Each row of a before or after table is a point. The points were changed in one or more steps. Then noise was added and the rows were shuffled. The steps act on columns, c1 being the first. What was done? A step turns or swaps two columns, mirrors them in a line or flattens them onto one, adds a multiple of one to another, or multiplies or shifts one. Angles are multiples of 10 degrees, from the lower column toward the higher: turns from -170 to 170, lines from 10 to 170 but not 90. Use the fewest steps. Two steps may share a column if one is a turn and the other turns, adds or multiplies; they go together, in the order done. Otherwise the lowest column goes first.

Before (9 x 3)
[[ 3.1 -1.4 -4.9]
 [-3.7  2.0 -2.5]
 [ 3.7  0.5 -0.4]
 [-3.1  3.4 -6.6]
 [ 4.1  2.5  1.8]
 [ 5.0 -5.3  0.7]
 [-2.7  2.2 -2.3]
 [ 1.7  0.9 -0.6]
 [-4.2 -4.6  1.3]]
After (9 x 3)
[[ 1.3  5.9  0.4]
 [-3.2 -0.4 -1.9]
 [ 4.3  0.0 -1.2]
 [-2.7 -2.2 -0.3]
 [-1.2 -1.7 -0.2]
 [-1.9 -4.2  0.7]
 [ 3.0 -0.6 -0.6]
 [ 4.4 -1.6 -2.7]
 [-6.9  1.7  0.4]]
Steps: turn c1 and c2 by -150 degrees; multiply c3 by 0.4

Before (14 x 6)
[[-0.7 -0.8  1.6 -2.5  1.7 -3.2]
 [ 2.0 -2.1 -2.4 -0.9  1.6 -3.5]
 [ 0.8 -1.9 -7.3 -2.5 -4.8  3.6]
 [ 3.1 -0.3  1.9 -0.5  0.2 -1.4]
 [ 3.2 -0.4 -6.1 -3.4 -1.8 -3.3]
 [-0.4 -6.4 -2.5  0.4 -3.7  2.2]
 [-0.1 -0.3 -1.7 -3.5 -2.1  2.5]
 [ 1.1 -3.9 -2.6  3.0 -0.4  1.3]
 [ 2.2 -0.3 -1.6 -3.2 -3.6  1.2]
 [ 0.3 -0.5 -5.1 -1.7 -2.0 -3.2]
 [ 2.2  2.8 -4.0 -1.2  3.2 -0.5]
 [-3.9 -5.5 -6.6 -1.1 -0.8  2.6]
 [ 0.9 -1.4 -1.2 -1.8  0.7 -3.2]
 [ 1.1 -3.5  0.4 -5.2 -0.2  0.8]]
After (14 x 6)
[[-0.7  1.9  0.7 -3.5 -7.3 -2.7]
 [ 0.0  0.1  1.2 -4.1 -4.0 -1.6]
 [ 1.1  0.1  2.7 -0.9  3.4 -7.2]
 [ 0.7  1.5  0.3 -2.2  1.5 -7.4]
 [-1.4  2.6  1.7  0.8  0.0 -5.5]
 [-3.3  0.1 -2.3 -3.2  6.6 -5.1]
 [ 2.3  2.9  3.2 -3.8 -0.6 -3.0]
 [ 3.0  2.9 -3.9  0.7 -0.6 -2.8]
 [-0.9  2.9 -1.9 -6.4 -3.4 -7.5]
 [ 1.1  1.9 -3.8 -6.4 -9.9 -0.9]
 [ 6.5 -0.6 -4.1 -5.2 -1.5 -1.8]
 [ 0.4  2.9 -1.0 -2.5  3.4 -7.2]
 [ 0.0  0.3 -3.3 -4.4 -3.8 -6.7]
 [ 5.9  3.2 -1.8 -1.1 -7.2 -1.9]]
Steps: turn c1 and c2 by 120 degrees; turn c3 and c4 by 40 degrees; multiply c5 by 2; shift c6 by -4.0

Before (9 x 9)
[[ 7.6  1.1 -3.9  3.4 -3.1  1.5  1.7 -4.3 -2.3]
 [ 1.0 -1.4 -0.2 -1.3  5.4 -0.5  2.6 -3.1 -0.7]
 [ 2.0  2.4 -0.2 -2.4  0.4  0.6  3.1 -6.0  0.3]
 [-1.3  3.6  3.3  2.5 -2.4  3.7  2.5 -2.5 -0.8]
 [-2.0  0.9 -1.0  4.9 -2.7 -0.4  1.6 -6.2 -2.4]
 [ 2.4 -1.0  5.2  3.8 -3.1 -4.1 -1.1 -2.6  1.0]
 [ 0.5  3.5 -1.1  1.7 -2.7 -2.0 -3.9 -2.6 -2.8]
 [ 3.1  2.8  2.1 -1.7  1.9 -5.1  1.9  3.7 -0.5]
 [ 1.2  2.2  1.5  5.2  0.7  0.9  3.4 -1.8  2.8]]
After (9 x 9)
[[-1.5  1.6 -1.7  1.1  4.0 -0.8 -4.9  3.7  0.7]
 [-2.2 -2.9 -3.6  4.3  3.4  0.5  2.5  4.9  1.1]
 [-2.4 -2.2  0.7 -0.9 -4.5 -0.5  3.6  0.3  3.0]
 [-3.7 -1.7  2.5  5.8  1.8 -9.1 -1.3 -0.3 -1.9]
 [-5.5 -0.3  1.1 -2.2 -0.4  1.2  4.0  4.0 -0.1]
 [-8.9  1.3 -5.1  1.1  3.8  5.2  2.0 -0.9  0.4]
 [-2.3  1.5 -1.3  5.1 -1.7 -0.7  4.3  1.5 -2.0]
 [-0.6  0.8  1.7  3.8  2.9  0.4  2.9  4.8 -0.4]
 [ 0.0  5.2  2.5  0.0 -1.3 -7.3  2.3 -1.8  1.3]]
Steps: turn c1 and c8 by -140 degrees; turn c2 and c8 by 40 degrees; add -1 times c3 to c6; turn c3 and c4 by 30 degrees; turn c5 and c9 by 150 degrees; multiply c7 by 1.3
